Each row is a point. To make a cloud, some directions were put in groups of two or more. Within a group, all points are equally far from the middle, so they leave a hole (a ring in 2 directions, a hollow ball in 3). The other directions are filled evenly. Then the cloud was stretched, turned, moved and blurred a little. How many holes are there, and how many directions does each take, smallest first?

Cloud, 13 rows:
0: -.32  .06
1: -.13  .41
2: -.57 -.17
3: -.66  .13
4:  .60  .70
5:  .43  .29
6:  .16  .42
7: -.05  .06
8:  .21  .59
9:  .78  .12
10:  .34  .55
11:  .03  .52
12:  .69 -.09
Holes: 0

Cloud (22 x 3):
0: -.36 -.86  .09
1:  .25  .15 -.61
2: -.21  .32 -.28
3:  .09  .01 -.51
4: -.03 -.18 -.38
5: -.22 -.87  .06
6: -.07  .53 -.60
7:  .36  .11 -.55
8:  .34  .76  .07
9:  .69  .55  .16
10:  .40  .70  .13
11:  .08  .80 -.15
12:  .00 -.13 -.41
13:  .00 -.33 -.30
14:  .76  .32  .12
15: -.15  .17  .25
16: -.13 -.80  .00
17:  .44  .02 -.46
18:  .69  .70  .07
19:  .52 -.24  .51
20:  .44 -.13  .59
21:  .11 -.18  .70
Holes: 1 (2)

Cloud, 19 rows:
0: -.56 -.24 -.35
1: -.24  .05  .21
2: -.21  .25 -.81
3:  .33 -.06  .50
4: -.25 -.11 -.48
5: -.22  .49  .52
6:  .02  .80 -.04
7:  .67 -.40 -.08
8: -.27 -.35  .09
9: -.46 -.50  .70
10:  .51 -.30 -.05
11: -.68 -.30  .04
12: -.71  .64  .61
13:  .46  .19 -.37
14: -.51  .41 -.29
15: -.43 -.15  .36
16:  .24  .21  .90
17: -.08  .10 -.15
18:  .02 -.04 -.82
Holes: 0

Cloud:
0:  .17 -.15 -.71
1:  .34  .43  .10
2: -.82 -.47  .59
3:  .37 -.23 -.62
4:  .02 -.33 -.40
5: -.28 -.38 -.61
6: -.75 -.50  .42
7: -.55 -.62  .09
8:  .37  .01 -.72
9:  .41  .29 -.45
10: -.19 -.32 -.25
11: -.27 -.12 -.26
12:  .71  .22 -.64
13:  .32  .35 -.80
14: -.43 -.34  .17
15:  .59  .25 -.61
16: -.10  .12 -.02
17: -.25 -.42  .46
18:  .19 -.52 -.01
19:  .05 -.40 -.11
Holes: 0

Cloud, 31 rows:
0:  .39  .24  .24 -.88
1: -.53 -.09  .44 -.15
2:  .33 -.17  .12  .16
3: -.59 -.32 -.06  .49
4: -.30  .04  .57 -.20
5:  .49 -.29  .06 -.11
6: -.08  .26  .06  .12
7: -.53  .19  .08 -.15
8: -.25 -.10  .18 -.07
9: -.16  .00  .52 -.07
10:  .57  .24 -.22  .12
11: -.02 -.09 -.26  .16
12: -.65 -.32  .47  .02
13:  .19 -.28  .09 -.40
14:  .23  .22 -.59  .22
15:  .10 -.26 -.62  .60
16:  .07 -.07 -.23  .60
17: -.41  .26  .07 -.08
18:  .22  .12  .33 -.19
19:  .94  .25 -.27 -.45
20: -.75  .10  .54  .14
21: -.37 -.29  .00 -.12
22: -.14 -.12  .67 -.17
23: -.21  .39  .12 -.09
24: -.28 -.05 -.10 -.29
25:  .07 -.36  .18 -.02
26:  .09 -.13 -.08  .05
27: -.03 -.22 -.25  .67
28: -.09  .07  .65 -.45
29: -.16 -.38  .28  .20
30: -.06  .22  .22  .18
Holes: 0
